Every row gives one point. Each copy is the shape, with its points in the same order, stretched, turned, moved and blurred by noise. Say if it was mirrored as well.
In the rows, 128 means zero.

Shape (8 x 3)
[[157  97 115]
 [145 107 133]
 [155 119 135]
 [131 124 105]
 [148 122  99]
 [ 65 199 201]
 [109 202 165]
 [103 123 130]]
Copy 1 (8 x 3)
[[142  71 118]
 [139 101 126]
 [151 116 121]
 [115 113 103]
 [129 104  94]
 [ 91 237 169]
 [118 221 128]
 [105 121 132]]
Copy 1 is: only turned
Copy 2 (8 x 3)
[[116 148 168]
 [130 137 149]
 [141 150 150]
 [103 160 126]
 [107 172 144]
 [193  96   7]
 [183 152  48]
 [114 124 104]]
Copy 2 is: mirrored

Shape (7 x 4)
[[122 169 138 175]
 [146 135 111 110]
 [ 90 142 134 169]
 [224  84  78 137]
 [212 118 126 112]
 [155 125 133  99]
 [ 96 130 166 171]]
Copy 1 (7 x 4)
[[ 90 114  84 125]
 [141 103 134 119]
 [ 85 136 108 132]
 [204 129 106 160]
 [175  71 118 147]
 [135  78 142 135]
 [ 76 115 110 154]]
Copy 1 is: mirrored
Copy 2 (7 x 4)
[[145 136  84 153]
 [118 102 124  80]
 [103 133 103 169]
 [156   7 122  72]
 [180  65 147  63]
 [129 100 159  79]
 [119 146 134 187]]
Copy 2 is: only turned

Shape (10 x 6)
[[146 144 110  86 145  94]
 [113 164  45 165 159 164]
 [195 174 160 141 112 108]
 [ 21 193 131 159 194 167]
 [163 125 176 165  95 154]
 [167 193 146 163 135  97]
 [119 104 115 108 119  94]
 [165 102 106 101  99 189]
 [ 72  73 190  89 140 131]
 [107 135 100 114  83 155]]
Copy 1 (10 x 6)
[[111 135  80 116 115 116]
 [143 111  70 222 108 132]
 [110 182 102 127  46 148]
 [ 63  76 197 212 138 139]
 [147 174 146 138  67 184]
 [102 163 118 155  45 126]
 [147 119 109 103 115 131]
 [161 160  69 143 134 193]
 [121 116 205  76 167 164]
 [135 102  79 139 106 185]]
Copy 1 is: only turned
Copy 2 (10 x 6)
[[186 134 149 161 129  99]
 [132 137 138 183  44 152]
 [164 102 120 144 163 170]
 [ 77 179 219 195  89 137]
 [ 94 100 100 105 145 158]
 [157 122 128 190 156 163]
 [144 148 105 149 122  88]
 [135  96 120  63  82 129]
 [ 91 146 161 111 142  53]
 [135 162 118  95  90 136]]
Copy 2 is: mirrored
Copy 3 (10 x 6)
[[151 109  97  67 159 102]
 [164  94 170 120 205 180]
 [161 207 101  97 152 115]
 [115 111 243 155 147 111]
 [136 210 126 135  99 175]
 [167 192 129 119 178  96]
 [126 100  81 106 134 114]
 [124 136 121  75 115 218]
 [ 96 113 124 116  36 112]
 [ 84 120 121 105 152 173]]
Copy 3 is: only turned
Copy 4 (10 x 6)
[[169 138 120 142 145  89]
 [185  31 137 177 174 117]
 [106 147 164 199 112 113]
 [152  47  50 169 221 156]
 [ 88  75 177 157 105 170]
 [106 144 155 201 157 100]
 [136  99 136  96 148  99]
 [178  44 152 145  64 162]
 [126  87  90  61 150 175]
 [144  38 120 136  99 121]]
Copy 4 is: only turned

Shape (11 x 6)
[[123 130 171 167 194 130]
 [155 144 181 162 110 127]
 [113 147  94 153 173 134]
 [130 146 158 131 164 110]
 [ 62  51 104  90  68 107]
 [108 122 170 122 104 159]
 [103  76  74  80 134 117]
 [140 113 107  98 115 149]
 [111 121 145 161 146 141]
 [129  76 183 108  72 167]
 [ 91 114 109  61  93 145]]
Copy 1 (11 x 6)
[[180  72 175  98 146 153]
 [191 111 144 145 129 115]
 [119 122 114 119 152 181]
 [148 111 170 117 157 138]
 [ 92 191  68  52 107  55]
 [161 150 135 101  84 127]
 [ 59 132 100  96 118  95]
 [ 97 126 116 157  99 127]
 [158 118 126 107 127 148]
 [164 136 132 107  56  79]
 [ 75 181 121 107  83 115]]
Copy 1 is: mirrored
Copy 2 (11 x 6)
[[ 70 164 103 145 148  99]
 [ 83 140 108  61 114 117]
 [110 124  85 163 152 127]
 [ 99 153 107 123 137  86]
 [185 109 212 188  68 139]
 [130 172 135  95 113 147]
 [171 105 181 191 160 134]
 [147 119 144 106 161 142]
 [100 152 120 138 120 138]
 [139 152 196  79 122 160]
 [195 143 158 143 126 150]]
Copy 2 is: mirrored
Copy 3 (11 x 6)
[[ 66 128 149 152 211  85]
 [140 142 153 131 181  64]
 [ 78 155  98 142 184 140]
 [ 71 135 140 125 168  81]
 [114  53 102 158  32 174]
 [130 150 167 144 135 122]
 [ 70  71 104 115  85 185]
 [118 118 136  99 129 162]
 [105 135 131 160 177 116]
 [157  98 186 132 110 134]
 [102 131 141 113  60 175]]
Copy 3 is: only turned
Copy 4 (11 x 6)
[[ 69  91 194 191 150 138]
 [117 178 172 138 161 131]
 [ 88 106 106 181  97 150]
 [ 80 111 166 135 151 143]
 [197  94 128  77   7 104]
 [152 129 168 122 118 162]
 [159  59  92 110  64 116]
 [170 112 100 124 120 141]
 [117 115 158 172 109 139]
 [210 126 180 105 126 136]
 [183 102 108  74  72 166]]
Copy 4 is: only turned

Shape (12 x 8)
[[112  55 156 135 132 113 182 138]
 [ 92 139  84 152 124 183 162 166]
 [132 163 145 161  86  88  32 139]
 [155 166 196 154 157 180 143 141]
 [ 85 122 104 191 160 125 116 160]
 [149 155 116 116 116 102  13 130]
 [155 135 170 138 147  80 135  95]
 [ 69 108 110 169 110 157 166 121]
 [ 78 176 122 142 139 135 133 167]
 [174 169 192 146 172 140  94  89]
 [ 89 151 107 161 140 171 162 134]
 [212 136 139 150 105 125 158 135]]
Copy 1 (12 x 8)
[[ 97 137 183 127  99 152 180 173]
 [166 147 103 186 127 143 100 152]
 [ 79 105 114 186  27  68  86  61]
 [ 99 122 192 151 146 135  61 125]
 [134 164 146 216  77  85 128 130]
 [108  92 115 143  61  40 102  53]
 [ 81 136 182 134  97 136 144  73]
 [155 162 132 170  67 162 121 163]
 [119 175 105 188 111 111 101 123]
 [ 94 120 215 125 111 100  81  74]
 [158 163 129 181 108 151 101 137]
 [105  55 160 155 128 150 130  89]]
Copy 1 is: mirrored
Copy 2 (12 x 8)
[[160  83 126 105 129  89 198 112]
 [112 156  99 170 131  82 162 147]
 [123 197 164  89 137 154 113 151]
 [ 65  79 133 111 124 103 110 164]
 [153 152 141 146 170  75 156 178]
 [149 188 112  77 129 168 102 162]
 [150  82 147 102 137 129 100 123]
 [120 132 127 172 163  98 180 133]
 [100 161 119 133 154  78 119 135]
 [103  72 141  97 140 144  76 170]
 [105 129 117 174 155  88 139 147]
 [134 102 143 129  64 132 120 133]]
Copy 2 is: mirrored
Copy 3 (12 x 8)
[[162 112 107  76 190 155 168 153]
 [188 156  62 165 162 153 113 135]
 [ 34 149 143 139  73  45 175 117]
 [187 125 148 176 148  81 151 101]
 [102 124  78 177 164 146 158  95]
 [  7 167 191 144  72  66 160 145]
 [118 106 170  95 118 112 178 100]
 [161 128  41  95 184 146 113 106]
 [145 181  84 168 139 111 152  97]
 [112 100 200 145 117  75 152  82]
 [173 140  69 150 162 146 116  89]
 [190  99 154 144  77 133 182 142]]
Copy 3 is: mirrored

Shape (15 x 9)
[[132 115 133 113 109 149 149 111  88]
 [144  81 120 115 199  72 128 113 152]
 [137 114 128 132 128 145 116 147 235]
 [127 153 109 133 186 109 109 118 113]
 [124 163 210  86 109 151 164 130 112]
 [151 149 107  78 133 142 173 118  89]
 [140 149 165 111 104 135 127 123 105]
 [159 157 110 121 128  45  51 113  97]
 [ 83 119 120 105 211 144 137 138 121]
 [126 167 110 134 113 107 162 160 119]
 [130 164 141 138 113 141 156 132 117]
 [113  72 150 118 112  66 102 146  95]
 [ 92  94 144 143 156 151 143 110  86]
 [143 104 131 100 107 123  76 149 118]
 [ 30 153 153  34 114 145 160 112 173]]
Copy 1 (15 x 9)
[[113 146 132 141 137 169 154 106 119]
 [ 83 120  95 140  96  65 170 115 114]
 [ 98  95 129  29 117 108  99 138 117]
 [160  78 152 171  94  83 195 142 128]
 [154 111  77  98 104 196 150  79 168]
 [163 152 148 138 138 138 200 108 149]
 [152 126 122 128  98 160 136 106 133]
 [173 146 156 218  56  54 137 137 134]
 [ 96  60 157 128 141  95 191 105 123]
 [142 109 141 109 103 167 167 161 175]
 [162 105 121 118 124 186 158 143 147]
 [ 43 130 110 160  75 139 109  93 114]
 [ 81  96 115 164 143 153 160 115  97]
 [104 140 171 131  83 109 106  98  88]
 [110  88  97  79 187 174 108  58 213]]
Copy 1 is: only turned
Copy 2 (15 x 9)
[[141 118 128  87 102 116 156 101 130]
 [ 89 203 209 149 154  88 135 173  78]
 [ 99 133 122 184 217 146  39 116 139]
 [156 114 170  96 137  91 125 200  92]
 [152  84 120 110  43 181 141 111 225]
 [141 134 137  51  65 116 111 139 129]
 [170 115 109  99  98 134 137 124 176]
 [233 209 115 123 132  52 112 217 111]
 [104  69 218 113 108  92 140 171  89]
 [119  97  80 123 106 128  90 203 128]
 [137  82  97 104 114 153 120 150 150]
 [129 175 133 175 113  58 177 161 119]
 [112  72 174 108 123 113 206 116  95]
 [177 153 119 121 142  51 111 130 148]
 [135  87 170 207   7 196  76 109 150]]
Copy 2 is: only turned
Copy 3 (15 x 9)
[[148 130 127  99  96 102 133 138 108]
 [111  87 166 144 159 122 107 186 134]
 [ 97  81  75 126 157 181 120 182 171]
 [128  83 174 172 152 130 144 125 124]
 [217 109 134  78 151  88 151  85 128]
 [165  86 143 121  77  97 153 120 140]
 [183 120 129 113 128 100 171 117 120]
 [199 131 177 183 140 138 183 177 102]
 [113  84 137 146 146 123  67 113 123]
 [148 134 147 135 121 129 151 112 168]
 [155 124 143 116 132 115 153 103 144]
 [165 183 138 114 136 110 101 204 100]
 [114 143 139  99 129 105 105 124  84]
 [161 139  92 143 124 123 134 191  93]
 [229  45  88 103  77 192  65 118 150]]
Copy 3 is: only turned

Shape (14 x 9)
[[ 91 179  68 146 184 168 144 153 151]
 [175 141 105  92 123  87 132 100 106]
 [ 55 161 131 166 156 125 102 159 109]
 [ 82 167 120 135 156 149 147  94 182]
 [127  85 155 120 104 112  88 125 124]
 [148 147  87  89  80  88 112  96 128]
 [ 84 161  92 146 185 167 164  88 133]
 [144  80  74 147 177 137 177  80 203]
 [110 107  76  76 177 162 155  81 199]
 [112 175 155 152 146 168 105 146 156]
 [126 114 173 125 139 124  97 144  99]
 [174 109 112 114 121  97  70  88 105]
 [142 105 151 108 128  94 124 132 129]
 [101  91 151 170 122 174 130 156  96]]
Copy 1 (14 x 9)
[[102   7  79  94 126 131 143 130 155]
 [171 138  88 115  81 163 135 157 152]
 [ 86  50  77 148 196  80 152 192 130]
 [ 91  90 137 143 152 163 173 136 173]
 [131 174 121 134 142  84 147 140 126]
 [146 156  93 149  67 145 193 140 154]
 [110  41  95  96 183 176 162 134 151]
 [183 102 200  40  97 172 155  92 172]
 [112 114 134  71  81 156 187  84 206]
 [ 98  91 109 175 166 123 111 129 129]
 [118 136  98 132 164  90 107 166 123]
 [193 163  78 128 121 133 129 110 163]
 [134 148 137 114 109 113 131 167 139]
 [104  98 108  89 199  83 139 146  52]]
Copy 1 is: only turned
Copy 2 (14 x 9)
[[174 184 196  79 144  89 161 134  84]
 [136 147  84 169 107 164 137 132 110]
 [140 132 178 135 164  97  83 118 110]
 [163  99 187  95 117 114 165 100  77]
 [112  50  76 142 133 146 107 133 167]
 [140 128  81 170 122 182 142  87 140]
 [158 148 183 100 124  58 175 109  43]
 [211  75 132  86 102  71 196 161  86]
 [160  92 149  92 135 108 247 137 106]
 [134 105 160  66 120 147 105 126 106]
 [100  86 103 139 129 135  92 156 141]
 [127  99  37 151 154 163 111 123 127]
 [128  78 102 154 111 153 117 160 147]
 [116  90 122 101 110  56 100 142 135]]
Copy 2 is: mirrored
Copy 3 (14 x 9)
[[200 171 153  25 134 138  52  73 126]
 [ 81 167 157 105 158 105 139 178 128]
 [159 123 101 119  84 145  74  80  76]
 [203 124 139 104 150 106  99  83 179]
 [ 77 105 111 154 110 152 149 140 159]
 [ 86 184 140 122 117 115 147 174 177]
 [207 147 133  82 184 114  57  98 142]
 [217 101 171  45 187 126 157 155 205]
 [190 131 115  39 191  92 119 110 228]
 [139 129 174 115 111 144  72  61 148]
 [ 73 105 125 148 120 147 111 106 104]
 [ 56 121 146 136 125 122 122 205 157]
 [ 94 116 132 123 132 126 161 132 126]
 [124 141 123 138 132 209 101  86 124]]
Copy 3 is: mirrored
Copy 4 (14 x 9)
[[ 88 144  63 108 132  70 161 106 131]
 [145  93 158  70 166 162 139 137 138]
 [153 141  88 140 158  90  82  87 123]
 [ 80 167 123 119 119 119 136  80  96]
 [169 129 151 146 145 178 119 131 151]
 [132 121 139  50 158 204 120 117 136]
 [ 72 140  93 120 119  97 126 115  78]
 [ 77  72 128 142  64 145 220 121 113]
 [ 56 131  86 138 124 159 215 123 106]
 [135 212 130 122 146  93 134  94 146]
 [180 142 153 151 174 133 121 126 154]
 [197 121 141  90 138 190 144 169 127]
 [159 101 166 133 162 160 139 106 152]
 [117 124 131 177 122 111  98 158 152]]
Copy 4 is: only turned
